Each row of a before or after table is a point. One or more steps were done to the points. Then noise was added and the rows were shuffled. The steps act on how far a point lies along the listed directions, d1 being the first. What was done? A step turns or swaps two directions, mirrors them in a line or flattens them onto one, adds a multiple of one to another, or multiplies one. Angles are multiples of 10 degrees, from the lower direction toward the higher: turns from -170 to 170, lines from 10 to 170 but not 90. Use the fewest steps. Two steps may share a direction if one is a turn and the other turns, adds or multiplies; they go together, in the order done. Otherwise the lowest direction goes first.
In the rows, 128 means zero.

Directions:
(1): [157 176]
(2): [ 80 157]
Before (9 x 2):
[[140 122]
 [ 99 166]
 [ 31 109]
 [145 157]
 [ 31 123]
 [167 117]
 [106 167]
 [ 97 134]
 [156 127]]
After (9 x 2):
[[180  46]
 [123 162]
 [163  42]
 [103  98]
 [ 97  91]
 [133  95]
 [ 93 133]
 [119 171]
 [133 143]]
Steps: turn d1 and d2 by 110 degrees

Directions:
(1): [184 168 129]
(2): [131 122 196]
(3): [168  73 121]
Before (8 x 3):
[[ 59  95 131]
 [154 152  48]
 [114  75  78]
 [140 100 102]
 [ 86 206 112]
 [141 181 141]
 [119 157 148]
 [164 220 156]]
After (8 x 3):
[[143 130 110]
 [ 98 124  88]
 [125 120 149]
 [ 56  77 151]
 [115 108 130]
 [176 145 185]
 [ 91 120  41]
 [128 118 196]]
Steps: turn d1 and d2 by -130 degrees; multiply d3 by 0

Directions:
(1): [ 97  90  72 100]
(2): [139 133 156  55]
(3): [194 140  86 122]
Before (11 x 4):
[[ 79 116 112 154]
 [172 135  64 121]
 [210 189 178 141]
 [108 104 130 165]
 [179 159 180  94]
 [115 163 173 161]
 [161 119  91 106]
 [156 138  59 179]
 [146 140 166 129]
 [203 154 179 127]
 [193 160 155 103]]
After (11 x 4):
[[151 164 176 168]
 [ 63  99 172 191]
 [ 80 115 161 140]
 [136 102  98 142]
 [161 156 166 130]
 [ 67 106  98 159]
 [ 25 119 161 219]
 [133 162 141 215]
 [ 83 123 178 159]
 [ 90 105 129 141]
 [142 127  85 115]]
Steps: turn d1 and d3 by 110 degrees; add 1 times d3 to d2

Directions:
(1): [ 94 174 119 162 167  70]
(2): [147 159  54 155  87 142]
(3): [ 63 164 158 131  87 164]
Before (13 x 6):
[[128 111  80 132  98 110]
 [ 80 157 148 167 161 110]
 [144 145 143  98  82 185]
 [ 90 145 157 128 224  85]
 [168 103  85 138 191  72]
 [ 68 155 184 147  99 191]
 [157 123  83 146 219  41]
 [179 121 117 125 200  62]
 [112 121 159 100 150  88]
 [173 166  41 171 133  79]
 [120 109 186 124 114 125]
 [ 68 200  49 204 133  84]
 [ 45 148 170 145 153  84]]
After (13 x 6):
[[149 122  68 135 124 124]
 [128 118  77 126  58 176]
 [168 121  57 109  99 202]
 [ 92 129 109 132 132  77]
 [118 146 189 105 162 119]
 [140 138  86 161  92 170]
 [134 182  73 169 151  71]
 [179 136  97 128 113 137]
 [150  95 168 118  94 136]
 [ 91 185  19 203 110  95]
 [164 131  35 139 104 132]
 [110 134 156 146 123 175]
 [144 111 108  96  84 146]]
Steps: swap d1 and d2; multiply d3 by 0.4

Directions:
(1): [136 157 119 112  85 151 103  74  44]
(2): [201 132 115 128  50 116 155 125 169]
Before (9 x 9):
[[156 144 150 107 104 128 113  69  32]
 [191 116 116 144  65 108 156 158 234]
 [112 165 129  89 108 143 107  87  70]
 [ 73 116 130 140 183 149 114 156 117]
 [112 139 134 139 123 152 117 126  96]
 [102 167 116  76 114 172  77  63  12]
 [ 69 107 141 145 188 124 152 153 184]
 [166 127 120 138  77 116 179 155 194]
 [194 167 126 126 109 101 148 137 235]]
After (9 x 9):
[[159 151 115 122  39 141 150  79 118]
 [135 145 113 125  83 162 113 105  72]
 [ 64 141 141 102 183 135 111 124 104]
 [103 135 138 141 137 151 119 135 100]
 [ 33 134 135  95 224 159  82 117  62]
 [ 81 110 174 125 223 114 115 129  85]
 [182 161 128 131 126 102 147 144 242]
 [148 118 124 142 104 112 179 168 207]
 [170 105 122 149  97 103 156 174 247]]
Steps: mirror d1 and d2 in the line at 130 degrees

Directions:
(1): [187 208 124 175 163 139  91 119 158 148 161]
(2): [ 85 159 147  60 134 173  98  88 112 102 191]
(3): [ 56 147  79 154 131 140  86  96 174 113  69]
(4): [151  95  98 111 138 132 188  79 213 116 160]
(5): [127 107 146 195  47 122 113  68 111 120 163]
(6): [161 174 193 107  97 146 157  99 142  88  58]
Before (11 x 11):
[[ 62  88  76 191 125  88  61 187  52 157 136]
 [107  97 117 130  88 133 143  77 157 104 167]
 [184 161 149 127 129 115 132 147 134 130 143]
 [134 127 172 154  38 124 117 111  57  92 129]
 [141  87 157 107 102 127 170 160  84 109  88]
 [ 82 117 106  67 168 112 145 123 175 125  89]
 [ 93 174 116 152 120 128  63 108  95 134 176]
 [103  51  52 170 129  73 143 149 148 159 129]
 [ 65 117  68 133 133 115 106 150 143 133  81]
 [103 165  87 139 174 142  90 115 155 138 171]
 [142 121  82 126 176 142 124 144 137 158 184]]
After (11 x 11):
[[118 161 167  84 112 171 131 109 107  82  95]
 [122 165 156 190  34 136  82  77  84  85 122]
 [160  93 144  93 118  96 175 190  93 141 114]
 [134  91 119 166  71 120 158  80 166 108 134]
 [158 119 137  73 176  93 187 158 169 137  75]
 [121 171 112 117 146 132  89 126 149 127 163]
 [104 109  95 199 100  83  97 145  95 155 126]
 [ 92  83  72 106 167 139 134 147 136 145 145]
 [124  91  75 161 163 100 138 169 136 162 139]
 [ 75  55 146 121  85  95 116 186   8 128 138]
 [115  47 141  62 100 105 181 130  93 121 179]]
Steps: turn d1 and d6 by -50 degrees; turn d2 and d3 by 130 degrees; multiply d5 by 1.3

Directions:
(1): [107  96 121 154 129 190  92  56 152 142 170 190]
(2): [128 126 119 112 109  59 142  85  51  85 162 176]
Before (14 x 12):
[[130 124 142 150 141 185 113 158 182 156 103 103]
 [137 137 133 140 157 196  93 196 193 181  98  69]
 [135 154 130 113 138 125 146 190 129 137  86  68]
 [124 118 121 153 140 206  85 147 204 178 124 114]
 [129 115 117 138 120 157 131 159 167 146 105  98]
 [121 141 122 127 111  79 146 143  92 113 121 101]
 [120 154 146 132 151 189 117 218 225 166  95  46]
 [132 152 139 131 137 171 133 159 189 171  94  61]
 [145 117 150 130 150 211 120 186 212 174  90  78]
 [127 131 132 118 140 160 124 175 179 145  95  93]
 [157 148 132 134 139 130 145 201 153 133  84  68]
 [139 145 146 111 152 183 118 188 195 169  89  67]
 [144 134 130 119 109  72 158 138  76  97 122 122]
 [129 121 138 126 105 113 117  90 109 128 157 172]]
After (14 x 12):
[[160 138 139  78 113  32 174 160  49  81 121 121]
 [127 160 128  86 106   8 162 146  42  61 158 134]
 [144 150 133  73 118  41 154 132  52  87 138 136]
 [137 158 127  98 107  49 164 112  66 101 134 118]
 [133 121 111 118 104  82 153 141  95 105 124 124]
 [102 112 116 153 115 145 111  83 124 131 154 152]
 [130 135 123  95 117  68 147 136  84  92 127 140]
 [121 100 126 155 120 172 112  78 138 133 153 167]
 [133 129 148 135 121 163 112 143 171 164 119 117]
 [144 126 116 128 114  74 141  98  65  83 156 171]
 [151 159 121 100 118  48 148 193  89 111 105  86]
 [144 144 137 114 119  63 153 158  80  98 112 115]
 [118 128 115 115 118  95 134  88  63 100 156 168]
 [150 154 121  94 121  29 141 162  37  92 134 120]]
Steps: turn d1 and d2 by -130 degrees
